Each row of a before or after table is a point. The points were changed in one or more steps. Then noise was added and the rows were shuffled. The steps act on how far a point lies along the listed directions, d1 being the first. Write out the steps. A step turns or swaps two directions, mirrors them in a line or flattens them onto one, adds a multiple of one to another, or multiplies one. Angles are multiples of 10 degrees, from the lower direction toward the higher: turns from -170 to 170, lines from 10 to 170 but not 90. Use the fewest steps. Two steps may share a direction if one is a turn and the other turns, adds or multiplies; they go together, in the order done. Otherwise the lowest direction goes first.

Directions:
(1): [-7.4 18.9]
(2): [-18.9  -7.4]
Before:
[[  2.8  -1.4]
 [  4.5  -1.2]
 [ -4.5   1.0]
 [  3.5  -3.5]
 [  8.5   0.8]
 [  1.5   1.6]
 [  4.7  -1.1]
 [  3.1   6.5]
 [  0.7 -12.5]
 [ -0.9   3.7]
 [  2.2  -4.1]]
After (11 x 2):
[[ -2.4  -8.1]
 [ -2.7  -3.9]
 [ -2.3  -2.2]
 [ -4.5  -2.1]
 [  5.0  -5.2]
 [  3.9  -0.4]
 [  1.2  -2.0]
 [ -2.5  -4.1]
 [ -4.8  -0.7]
 [  2.6   3.8]
 [-11.6   3.5]]
Steps: turn d1 and d2 by -110 degrees

Directions:
(1): [-21.8  11.2 -13.8   5.7]
(2): [ 6.0 25.6  7.9 -8.0]
Before:
[[  2.4   1.1  -0.2  -0.9]
 [ -1.6   6.6   1.6  -2.2]
 [  2.0  -8.2   2.9   2.8]
 [ -1.1   0.8  -1.2   0.3]
 [ -0.4  -7.0  -2.8   1.2]
 [ -3.5 -14.7  -2.0   4.8]
 [  8.9   3.5   3.9  -2.7]
 [  0.6   8.1   6.9  -2.9]
 [  1.5   8.8   0.3  -0.1]
 [ -0.7   2.7   1.3  -0.8]
 [  0.9   0.5   0.4  -1.6]
 [ -0.3  -6.5   0.3   1.2]]
After:
[[ -8.2   0.9  -2.4   4.0]
 [  7.3  -3.3   2.4   1.0]
 [  1.2   1.3   0.5  -0.8]
 [ -4.7   4.7  -4.1   0.9]
 [  2.2  -9.8  -2.7   2.4]
 [  0.7  -1.7  -0.3  -0.2]
 [  1.8  -1.3   2.1  -0.6]
 [  4.4  -2.9   4.5  -2.6]
 [ -6.0   2.5  -2.1   1.3]
 [-11.3   9.9  -4.6   2.2]
 [  3.5  -8.3   6.7  -0.3]
 [  1.3  -2.1  -1.0  -0.1]]
Steps: turn d1 and d2 by 110 degrees

Directions:
(1): [ -9.4   0.3   0.3 -18.5  14.0  13.3   7.8 -27.8]
(2): [ 19.1  19.9   9.5 -14.0  -4.9 -21.9   4.4  -8.5]
(3): [  0.5 -28.3  13.0   6.9  -7.3 -16.3  -2.8 -17.2]
(4): [-12.7  11.0 -12.7   0.5 -14.4  -4.1 -28.3 -13.2]
(5): [ -3.1  16.4  18.0  26.0  -6.5  11.0   7.4 -11.9]
(6): [ 12.3  -5.9 -12.4  -5.6 -29.5  14.6  12.8  -4.9]
Before (13 x 8):
[[ 0.0  0.1  1.1  0.8 -2.1  5.4  4.7 -6.2]
 [ 4.2  3.2  2.5 -1.7 -1.7  1.3  5.4 -4.3]
 [-7.6 -6.8  8.8 11.1  6.9 -3.5 -8.7  0.2]
 [-4.1  1.7  4.9  6.1  0.3  4.3  0.6 -4.7]
 [ 0.1 -2.8  6.4  5.8  5.3 -0.5  3.7 -1.5]
 [ 3.0  2.4  6.2  6.8  5.9  4.2  5.6  7.4]
 [ 1.2  0.3 -4.2 -0.8 -3.5  2.1  0.5  5.9]
 [ 3.4  2.1  9.6 10.7  0.1 -1.1  9.7 -0.5]
 [ 1.0 -4.3  4.4  1.1 -1.4 -5.8 -1.0 -5.3]
 [-0.3  3.0  3.5  3.7  1.7 -2.3  0.0 -3.3]
 [ 0.4 -4.7 -2.9 -2.4  2.9  8.5 10.7  4.4]
 [-1.7 -0.8  1.6  3.6 -5.6  8.6  7.7 -2.2]
 [ 0.7  6.5 -1.2  3.9  2.7  6.2  5.5  2.5]]
After, 13 rows:
[[  3.3   0.0  -1.9  -0.4   1.3  -0.9   2.8   5.5]
 [ -0.3  -8.7  -4.2  -3.7   3.3  -4.9  -7.7   5.9]
 [  1.9  -2.9  -7.2 -10.2   7.0  -6.5   0.2   7.8]
 [ 10.7   0.9   7.8   1.6  -2.5 -13.6  -1.1   8.5]
 [  5.0  -1.0  -3.7  -4.5  -0.7  -6.0  -1.7   4.5]
 [  4.4   7.7   0.0  -3.2   0.1  -1.6   1.7   2.2]
 [  0.2  -0.4  -5.4  -5.4   1.3   5.2   1.5   1.0]
 [ -0.6  -7.0  -0.7 -10.0   1.7  -1.4   4.6  -4.1]
 [ -5.6  -2.1   1.8   1.2   3.0   0.5  -2.2  -4.2]
 [  2.6  -3.3  -2.7  -6.4  -0.8   2.0   4.3  -2.6]
 [ -1.9 -10.6  -4.6  -0.5   2.6   0.3  -0.1   0.9]
 [ -4.5  -7.2  -5.6  -5.3  -4.1  -2.4  -5.2  -8.1]
 [  5.3  -5.6   1.5  -4.1  -0.3  -2.6   5.2   3.6]]
Steps: swap d1 and d6; turn d2 and d3 by -110 degrees; turn d4 and d5 by 130 degrees

Directions:
(1): [  5.8  -3.2 -17.6  20.8   0.1  -0.1  16.5 -10.8 -28.6  -7.0  14.6]
(2): [-14.9  -4.1  -9.7  15.9 -24.3   8.2 -14.3 -20.2   8.6  17.9  -2.8]
(3): [ 27.0   0.4   3.3  -2.1 -35.2  -6.9   7.7   4.7   4.2  -9.9  -5.2]
Before (12 x 11):
[[  2.7   1.1  -0.6  -4.0  11.2  -0.9   6.7   2.8 -10.4  -6.3   7.8]
 [  7.0  -3.4   2.8  -1.6  -4.8  -1.2   3.8   1.9  -4.8  -5.2   0.5]
 [  0.3  -1.8   6.1  -8.8   1.8   0.2  -2.4   4.8   5.5  -1.1  -1.7]
 [  0.0  -2.0  -7.3   6.3  -1.4   1.3   3.7  -1.8  -3.7   0.0   2.3]
 [ -4.4  -2.7   3.0  -2.9   3.4   0.0  -3.1   1.3   3.7   2.3   0.4]
 [  6.0  -0.9  -2.8  -2.0   3.0  -1.1   4.3   1.8  -6.0  -4.2   0.3]
 [ -4.3  -2.0  -4.8   8.9  -3.5   3.9  -0.5  -6.0  -4.0   2.4   1.5]
 [ 11.7  -1.2   0.3   2.1 -11.2  -4.2   4.8  -0.1  -4.8  -5.6   1.7]
 [  2.7  -0.4  -3.6   3.5   2.0  -0.2   1.3   0.4  -5.5   1.5   1.8]
 [ -4.8   1.3   4.2  -0.7  13.0   1.0  -2.4   2.3   0.5   0.5   0.0]
 [ -4.1   0.6  -0.6  -2.7   9.2   1.2  -5.2   1.2   2.7   2.9   1.6]
 [  2.4  -0.1  -1.4  -0.9  11.5  -4.6  11.4   4.3 -12.3  -7.0   5.0]]
After:
[[ -6.2  -0.4  -0.8  -0.9   2.5   2.7  -8.7  -1.8   6.3   6.1  -0.2]
 [ -6.6  -1.8  -8.0   6.3  15.3  -1.4   8.9  -3.1 -16.8  -1.9   8.5]
 [  2.1  -0.5  -6.0   5.4   1.7  -0.6   2.4  -1.1  -8.7   2.2   2.7]
 [  2.3  -0.8  -5.5   0.2   8.0   0.2   3.9  -0.5  -8.2  -2.6   2.6]
 [ -8.3   0.4   3.0   2.3   7.3   2.6  -6.8  -2.3   4.7   5.4  -0.7]
 [ -5.8  -0.8  -5.4   2.4  13.5   1.7   3.9  -3.8 -13.0  -1.3  10.1]
 [ 11.5  -0.4   0.5   0.9   0.4  -4.8   8.4   3.6 -10.9  -8.9   5.0]
 [  2.0  -2.0  -6.2  10.4  -9.3   2.3   2.8  -5.6  -6.4  -0.9   2.6]
 [  4.4  -3.0   2.9  -1.9   3.5  -1.4   5.1   2.7  -7.6  -5.9   2.3]
 [  3.1  -2.1  -9.4   8.7  -3.3   0.5   6.7  -2.7  -7.2  -1.6   3.9]
 [ -3.9  -1.5   7.7 -10.8   4.4   0.5  -5.3   4.8   9.0   1.3  -3.7]
 [ -5.5  -2.1   3.7  -3.4  -1.1  -0.1  -5.7   0.2   7.8   3.8  -1.1]]
Steps: multiply d1 by 1.6; turn d2 and d3 by 50 degrees

Directions:
(1): [  0.3 -10.7 -10.9  30.1  -0.4  -7.1  -5.3  -5.3   2.6 -15.0 -22.5 -10.2
   2.2 -12.7  12.7 -14.7 -28.6 -15.7]
(2): [  0.5   5.2  -9.2  -5.6  30.5  10.4 -12.0 -15.5  17.6 -29.6  24.9  13.2
   8.8  -2.8  -0.5  -4.3  -6.7   2.1]
(3): [-34.8   7.2   6.6  -9.5 -17.5  10.7   8.5  -7.7 -14.0  -5.9  14.6 -11.9
  13.7 -22.1  -3.3  11.0 -18.7  -2.0]
Before, 14 rows:
[[ -4.4  -5.5   0.5   5.5 -10.4  -2.8   3.5   4.0  -4.9   3.1 -11.0  -8.4
    3.4  -4.3   5.0   0.8  -8.5  -6.1]
 [ -1.0   0.2  -6.8   5.6   3.7   0.2  -0.4  -1.9   1.5  -3.3   2.3   3.0
    2.0  -2.9   2.1  -3.9  -6.3  -0.9]
 [-11.9   3.5   4.8  -8.5  -2.3   4.6   2.5  -1.8  -3.4  -1.8   5.2  -3.7
    5.8  -1.8  -2.6   7.1  -3.3   1.4]
 [  0.2  -0.6  -2.1   3.4   2.6  -0.7  -2.8  -1.1  -1.8  -4.0  -0.4  -1.4
    3.0  -3.5   1.5  -2.7  -6.2  -3.9]
 [  3.8  -0.9   0.0   0.1   4.3  -1.4  -2.1  -0.1   0.7  -3.6   1.2   2.4
   -0.3   1.2  -0.3  -1.0   4.9   1.0]
 [  2.9   2.9  -0.2  -4.4   2.9   3.1   0.0   2.7   3.3   0.4   7.1   1.5
   -3.1   4.5   0.6   3.8   5.1   1.9]
 [ -2.4   2.0   9.7 -10.6  -2.2   2.8   6.3   1.8  -2.3   6.2  10.0   2.0
    0.4   0.5  -6.4   7.7   7.6   6.5]
 [  4.0   2.3   5.0  -6.2   0.9   0.2   0.6   4.2  -2.9   4.3   1.5   1.1
   -4.2   7.8  -3.3   2.6   9.5   4.5]
 [-10.7  -0.1   2.9  -0.3 -10.7   1.7   4.0  -0.7  -5.8   1.5  -4.6  -7.5
    3.5  -9.1   1.4   3.7  -7.3  -0.5]
 [-10.5   2.2   0.9   1.7  -6.9   5.5   1.7  -5.8  -3.8  -3.9   2.8  -3.3
    3.2  -8.9  -1.2   3.2  -8.4  -6.0]
 [ -9.3   0.9   1.1  -1.0  -5.9   4.1   3.3  -6.2  -4.2  -4.3   5.2  -3.3
    8.5  -7.7  -0.7   3.8  -8.7  -0.7]
 [ -2.9   3.9   5.5  -9.6  -3.5   2.3   1.2   2.1  -2.0   5.9   8.8   0.8
    1.5   2.8  -5.0   0.9   4.8   6.0]
 [ -4.5  -3.9  -3.4  10.3  -3.1   1.2   0.2  -3.6  -0.3  -4.5  -5.9  -5.9
   -1.4  -4.0   2.9  -1.4  -6.9  -2.9]
 [-10.4   1.0   1.0   5.3  -5.4  -2.2   1.6   0.6  -4.6  -1.1  -2.5  -6.4
    3.7  -7.5   1.6   2.1 -13.2  -3.6]]
After:
[[  2.8   2.6   1.3  -5.6  -0.7   2.7   0.9   3.7   1.1   4.2   6.5   0.4
   -3.9   4.9  -0.1   6.1   6.9   2.1]
 [ -9.1   3.3  -4.3  -3.2   9.7   8.4  -2.4 -13.7   5.3 -18.9  18.1   2.8
   13.8  -9.2  -1.1   1.7 -12.1   0.4]
 [ -2.1   4.2   9.9 -15.0   3.8   5.6   4.9  -1.6   0.7   2.6  17.5   5.6
    1.8   1.1  -7.9   8.6   8.6   9.2]
 [-10.7   5.6   0.4 -12.5  11.1   9.6  -2.2  -9.7   3.9 -15.4  17.7   2.6
    8.5  -2.1  -2.9   5.9  -5.1   3.0]
 [  4.0  -1.8   1.6   0.8  -0.4  -2.5  -0.1   2.8  -2.1   1.0  -3.4   0.4
   -0.6   2.4   0.2  -0.3   6.1   0.2]
 [ -4.7  -4.5  -3.0   6.8  -3.8  -1.1   0.8   0.5  -1.0  -3.5  -7.0  -6.5
    4.9  -6.4   6.1  -1.4 -10.2  -7.3]
 [  0.1  -0.1  -3.6   4.7   4.4  -0.9  -3.6  -2.4  -0.3  -6.3   0.2  -1.1
    3.3  -4.4   3.6  -3.7  -6.3  -4.8]
 [ -5.3  -4.6  -4.7  11.6   1.2   2.0  -1.8  -4.8   2.1  -9.9  -4.6  -4.2
   -0.9  -5.2   3.9  -2.6 -10.2  -3.7]
 [ -2.3   5.7   5.2 -12.3   1.5   4.3  -0.1   0.5   0.7   3.7  13.6   4.4
    2.6   3.7  -6.1   1.8   5.4   7.6]
 [ -1.1  -0.4  -7.9   5.0   4.3   1.0  -0.3  -3.3   1.5  -5.0   1.1   2.9
    1.7  -4.1   1.8  -5.9  -7.5  -1.6]
 [  4.5   2.3   6.0  -7.3  -3.5  -1.0   2.9   7.5  -6.0  10.4  -1.5  -0.1
   -5.1   8.6  -4.2   4.6  12.4   6.2]
 [ -9.5   1.5  -4.5   4.7   5.7   1.1  -4.0  -5.6   2.2 -13.9   6.4  -1.9
    7.3  -9.5   2.6  -1.3 -17.9  -4.0]
 [ -9.9   4.2  -4.3   0.0   7.8  10.2  -3.9 -13.2   5.6 -18.5  13.4   2.5
    6.9 -10.2  -1.0   1.6 -13.3  -5.4]
 [-11.4   1.7  -1.5  -1.8   3.5   6.4  -2.1  -8.7   2.0 -13.2   6.7  -1.2
    8.3 -10.1   1.5   0.5 -10.9  -0.1]]
Steps: multiply d1 by 1.3; add 1.5 times d3 to d2

Directions:
(1): [  1.4  19.9 -15.3  12.1 -12.4  14.2  22.0 -25.2  -7.6  25.7 -11.0  -4.9
  14.6  11.7 -15.0   8.7  20.1 -11.0   2.9   4.4  19.2  -0.4  11.8  -9.9]
(2): [ 15.1 -15.8  11.6 -12.9   3.6  -1.1  -1.0 -14.5   0.9  -7.5 -13.4 -18.3
 -12.3  -8.3  18.7   6.8  14.3  -3.2   8.5  40.4   2.5 -17.2   0.2 -22.6]
(3): [  2.2 -10.8  14.0   7.3   0.6 -44.9  10.6  11.0  -8.0  14.7  -4.1 -16.1
   2.8   9.9 -19.4   0.6   4.8  -5.4 -13.3  11.0   4.7 -14.7   0.7  26.1]
(4): [  9.1 -14.2  21.0  12.6 -14.3  10.6  30.2   3.6 -15.5 -13.6  25.3   3.2
  18.9 -12.1   7.9  10.9   3.9  -2.6  11.0 -11.9 -14.7 -18.7  13.6   1.6]
(5): [ -7.7   5.3  10.4  -1.7 -11.0  -4.3 -18.2 -19.5   2.2 -14.0  15.7 -23.5
   5.7  32.3 -19.8  -2.1 -25.9  -8.0  15.3  -1.9 -10.1  -8.4   3.6 -16.0]
(6): [ -8.2   0.9  -8.3  -3.4  -9.0  10.5  18.6 -10.5  -6.8   2.9   6.6  -5.6
 -21.9   1.0  -8.3  21.0  -8.1   1.3 -35.9  10.2 -33.4   3.9 -20.5  -1.4]
Before:
[[ -2.4   1.5   1.7  -2.6   0.1  -4.2 -10.7  -4.9   2.7  -2.4  -1.9 -10.6
   -2.0  11.7  -7.6  -2.6  -9.8  -0.5   4.5  -0.1  -1.4  -0.8   1.1  -0.3]
 [ -2.3   4.9  -6.5  -0.8   1.3   4.7  -0.7   3.2   2.6   5.0  -4.1   7.5
    0.5  -2.1   1.8  -1.2   4.2   0.2   2.3  -6.7   2.9   5.2   2.0  -1.8]
 [ -1.4  12.0  -7.8   0.2   2.0   2.9  -0.3   0.9   2.9  10.4  -7.2   6.9
    2.4  -2.4  -1.0  -4.2   7.0   1.2  -2.3   0.2  10.2   6.1   1.9   0.8]
 [ -1.1   0.3   4.1  -1.1  -0.3 -10.3  -5.0   0.7   2.1   0.0  -3.5  -6.4
    3.0  10.3  -8.6  -7.3  -4.9   2.2   2.7   1.9   3.1   0.2   1.8   1.7]
 [ -6.5  -0.8   3.3  -1.9   0.5 -10.4  -4.0  -0.9  -0.4  -0.6  -1.0  -7.5
   -5.4   5.0  -8.7   1.5  -4.1  -0.3  -3.8   1.6  -0.9  -0.3  -1.1   0.4]
 [  3.9   5.8  -4.4   0.7   0.6   9.3   0.4  -0.7  -0.3   1.3  -5.6   4.2
   -0.1  -3.3   3.9   0.8   3.7   0.6   0.2  -0.9   8.1   4.4   1.0   0.7]
 [  1.8  -3.2   0.2  -1.2   3.1   4.5   1.5   5.0   1.9  -1.8  -2.5   1.5
   -3.4  -6.9   7.8   2.8   4.2   1.3  -3.2   3.7   1.4  -2.7  -3.0   1.9]
 [  0.2   0.5   8.4  -2.8  -1.1 -11.4  -9.1  -4.8   4.0  -3.1   0.0 -10.6
    2.2  12.1  -6.5  -4.5  -5.1  -2.7   8.9   1.4   3.1  -3.2   2.8  -3.3]
 [ -3.3   4.6  -4.6   4.4  -0.6   6.4  -0.5  -0.9   1.7   4.6  -1.6   7.6
    3.7  -0.4  -2.0  -0.9   6.4  -2.0  -0.8  -9.2   6.1   6.6   2.6  -0.3]
 [ -1.2  -1.7  -1.0   3.0   0.0   3.4   3.4   4.3  -5.3  -2.3   0.4   2.1
    0.9  -6.3   1.5   2.4  -1.5   1.9  -1.9  -2.8  -3.3  -1.9  -1.4   4.3]
 [ -2.5   3.6  -1.2  -3.1  -2.1  -4.9 -11.0  -6.2   2.9  -3.0  -1.5  -7.0
   -0.9  13.3  -7.8  -5.0  -5.7  -5.3   2.1   2.4   0.0   3.4  -4.9  -6.0]
 [ -2.3  -2.8   1.6  -3.1   6.2  -1.2  -3.5   8.2   3.0  -2.3  -0.9   5.9
   -4.3  -7.4   5.9  -2.6  -2.9   5.4   0.1  -4.0  -1.5   2.2  -2.9   4.8]]
After, 12 rows:
[[  6.2  -9.1   3.2  -4.1   3.8  -3.8   0.7   9.3  -0.4  -5.5  -3.7   5.4
   -4.6 -11.8  11.0  -1.9   6.1   1.8  -2.9   4.2  -2.4   2.0  -6.2   2.1]
 [  2.8   1.8   6.0   2.4  -0.5   3.0  -4.9   1.9  -0.5  -9.1   4.3   0.0
    5.4   2.4   0.4  -2.3  -4.4  -1.0  10.2  -6.2   4.6  -1.2   5.1   1.1]
 [  5.3  -8.8   2.6  -3.0   6.6  -3.4   0.2   8.6   0.6   0.2  -9.1  -0.1
   -6.3 -10.2   8.4  -0.2   6.2   4.7  -1.3   4.9   2.4  -1.4  -0.5   7.4]
 [  1.4  -1.1   6.4  -1.7   0.3  -2.7  -6.9   2.6   3.4  -4.6   2.0  -1.2
    5.2   2.2   1.1  -4.0  -2.0  -2.7  14.3  -4.3   1.1  -4.0   7.0  -5.9]
 [  8.1  -7.5   8.5   0.4   7.7 -19.2   0.3  13.8   2.6   4.7 -10.8   2.7
    4.2  -9.5   7.0  -7.6  13.6   2.5   6.1   1.5  16.2  -3.1   5.9  10.9]
 [  0.2  -1.7  13.0  -0.2  -1.7  -7.4  -6.9   6.0   1.6  -9.3   9.5  -1.3
    9.0   1.6   2.0  -7.1  -4.8   0.4  12.7  -3.5   1.3  -7.6   7.3  -0.5]
 [ -5.0   4.3   0.0  -2.5   4.2  -3.6 -12.5  -0.8   5.0   1.2  -5.5  -2.8
   -2.2   6.1  -3.6  -4.5  -6.8   0.8   7.0  -0.8   4.9   2.0   0.2  -1.1]
 [  1.9  -6.0  11.4   1.9  -1.2  -0.5  -6.6  -2.6   1.6  -6.6   3.5  -1.9
    5.8   2.1   2.5  -2.6   2.6  -4.2  12.0  -3.0   3.9  -5.6   8.1  -6.0]
 [ -2.8   4.6  -5.2   1.7  -2.2   6.4   0.0  -7.5  -3.1  -0.1  -1.9  -5.1
   -2.4   3.4  -5.1   3.4  -4.9  -0.2  -2.4   1.4  -2.8  -0.4  -3.5  -2.3]
 [ -3.9  -5.1   1.5  -4.6   1.9  -3.8   3.4   2.3  -1.4   0.1  -1.9  -1.5
  -12.0  -6.3  -0.5   6.6   1.6   2.6 -12.5   4.9  -7.4   2.4  -5.8   1.8]
 [ -4.7   6.3  -3.9   2.0  -1.4   6.1  -3.6   0.1   2.6  -1.2   2.7   0.2
    0.9   6.0  -5.3   1.0  -5.5  -1.8  -2.4  -7.3   0.2   1.8  -2.3   1.9]
 [  5.8  -8.4   8.9  -1.7   5.2 -15.8   0.9  10.0   1.4   0.6  -8.5  -0.4
    3.5  -3.1   2.3  -8.3   6.4   4.9   2.4   5.1   8.4  -2.9   3.2   7.7]]
Steps: swap d1 and d4; turn d2 and d5 by -150 degrees; multiply d6 by 3; turn d3 and d6 by 20 degrees
